Rows are points. Examples show where two turns around zero, p and q, send a point. Write where each new point lands after one turn and then the other. Backwards means that the second turn is done in reverse. Each puzzle has new turns, and all numbers are rounded.

Turn p:
[-11.6  -4.2 -27.8] -> [-10.0 -25.5 -13.2]
[20.3 15.7  8.6] -> [-12.9  22.9   6.5]
[-12.3  -4.9   6.3] -> [11.5 -7.0  5.7]
[16.8 -4.2  8.3] -> [ 2.3 18.1 -5.9]
[-13.3  -2.4   4.6] -> [ 9.1 -8.6  7.0]
Turn q:
[15.8 -4.1  5.6] -> [  5.3  -7.9 -14.4]
[-10.8 -22.3 -14.5] -> [-20.8 -15.7  12.0]
[-11.9   2.2   7.4] -> [ 6.9  2.0 12.2]
[ 6.9 24.2  1.5] -> [ 8.6 21.6 -9.8]
Where do these land?
q, then p: [ 17.5  13.7 -16.8] -> [-19.5 -19.6   3.5]
q, then p: [  4.3  21.3 -11.1] -> [-19.6  -6.4  13.0]
p, then q backwards: [14.9  5.4  3.2] -> [ -1.6  12.1 -10.6]
q, then p backwards: [ -8.8 -17.7   7.5] -> [-20.3   5.5  -2.1]
p, then q: [-14.2 -15.7   4.7] -> [ -3.3 -12.4 -17.5]
q, then p: [-13.7  -6.9  12.4] -> [12.0 15.6 -0.6]

Turn p:
[13.5 16.0  7.5 -3.6] -> [20.8 -0.6  7.1 -4.7]
[ 0.0 -7.7 -5.2 11.5] -> [-12.3  -3.0   2.4  -7.2]
[-16.0  -2.2 -15.9   3.2] -> [-13.1   4.2 -17.8  -4.2]
[-25.6   3.7   4.2  10.4] -> [ -6.9 -18.0 -20.4   2.7]
[36.2  0.2 -0.9 -5.5] -> [12.5 15.3 29.4 -9.4]
[ -8.1 -10.1  10.4 -16.0] -> [-1.0  1.9 -0.6 22.9]
Turn q:
[ 10.0  15.5  15.3 -22.3] -> [-2.4 -1.1 22.7 23.4]
[  1.7 -19.3  -7.5 -11.4] -> [ -1.8  -6.7  12.6 -18.8]
[-15.6  -5.0   3.8  30.1] -> [  3.4  19.7 -26.6  -9.1]
[14.2  7.2 -4.7  0.7] -> [ -9.7 -10.7  -2.3   7.9]
[-10.3   1.7  -7.0   2.9] -> [10.6 -1.3 -6.5 -3.3]
Where do these land?
q, then p: [22.7  7.3 29.7  1.3] -> [ -0.1 -30.3 -22.3  -6.3]
p, then q: [ -7.4 -19.1  -8.6 -21.6] -> [ 12.1   4.1 -25.3  12.5]
p, then q: [ -2.1   1.2 -20.7 -12.6] -> [ 11.1 -13.4  -6.6  15.7]
p, then q: [ 1.8  2.0 -0.2  7.7] -> [ 0.9  0.3  7.4 -3.2]
q, then p backwards: [-5.9  9.0  9.2  3.8] -> [ -1.8  -0.3  -0.9 -14.5]
q, then p: [-9.1 -0.3 -9.4 21.5] -> [ -2.0  22.0  -6.3 -10.4]

Turn p:
[-20.7 -11.5  -1.8   2.7   6.9   7.9] -> [-19.3   0.6  10.0  -1.8  -5.4 -13.3]
[-22.0 -18.8  12.8 -10.9  10.4 -12.5] -> [-13.0  26.3   7.4 -11.0   2.7 -18.5]
[ 21.5   6.3   9.9  14.4  -7.1 -17.0] -> [ 21.9  -1.7  -5.2 -18.4   1.4  17.3]
[ 20.6   0.5 -10.9  -7.6 -23.2  26.0] -> [ 11.1  -9.8  -3.7  30.0 -21.7  14.6]
[  7.4  21.8   7.3   2.8  -5.5 -13.7] -> [21.9 -6.8 -8.5 -7.7 12.3 -0.7]
[-10.2  11.3  -9.2  10.1   2.7   8.0] -> [ -7.1 -19.6   0.6   0.5   2.7  -6.9]
[-11.0  -3.6   9.4  -2.3  23.9  -0.9] -> [-12.9   8.4  15.0  -5.5  16.5  -6.0]
[ 14.5  -6.0 -17.5  -9.1  -8.2   2.3] -> [ -2.6   2.4 -15.6  13.9  -8.5  13.7]
Turn q:
[  8.9 -13.1   3.2 -15.4   8.6  15.0] -> [ 19.4  10.3  -5.4 -10.5   2.5  13.0]
[  7.8  -3.3  -4.3 -10.0  -5.5  -6.6] -> [  1.1   4.9  -8.5   5.1 -10.6   5.4]
[ 23.9  -0.6  -4.2   7.6 -18.0  16.9] -> [ 26.1 -19.0  -5.8   9.1  -9.6  -2.7]
[ -7.5  23.8 -22.1   7.1   4.7   6.5] -> [ -0.8   2.2  18.1  -4.7 -12.2 -26.9]
[-16.4  -2.7   4.1   9.2  16.3 -18.6] -> [-22.5   9.5  12.6   4.5  14.2   3.2]
[ 0.3 21.2 18.2 15.2  0.9 -1.8] -> [ -5.7  -9.2  -5.7   6.1  19.1 -21.5]
[-16.8 -25.3   5.1 -13.6  -6.9 -11.3] -> [-17.4   1.2  -5.4  -9.5  -3.4  29.6]
Where do these land?
p, then q: [  6.1  10.8  13.6 -10.0   7.7  -1.2] -> [ 8.8  9.8  0.5  8.8 13.9 -7.5]
q, then p: [-12.1  -7.5  14.3  12.5  -2.2   3.6] -> [-16.1  11.2  13.5   2.3   3.0  -1.1]
p, then q: [10.0 -9.9  6.1 -9.3  4.8  9.7] -> [  3.5 -11.1  -0.7  -2.4  11.5 -12.8]
p, then q: [ -0.7 -19.5   4.2  -0.4  10.1   6.5] -> [ -8.5  -8.4  -7.0 -13.4   8.5 -10.0]
q, then p: [-14.3 -16.9  12.2  -6.8 -15.2   1.6] -> [-17.5   4.4   5.4  20.7 -10.0  -6.0]
q, then p: [ -5.2  14.0 -26.4  -0.9   4.4   1.0] -> [ 24.9   6.6  -6.8  -9.6  -2.9 -11.4]
p, then q: [  8.6  21.0 -39.7  10.3 -10.0  11.8] -> [  8.9 -13.0  32.4  -0.5 -13.3  31.0]
p, then q backwards: [  7.6   7.8  15.8   4.6   0.4 -32.9] -> [  0.1  -1.7  14.6 -19.2  14.4  26.1]
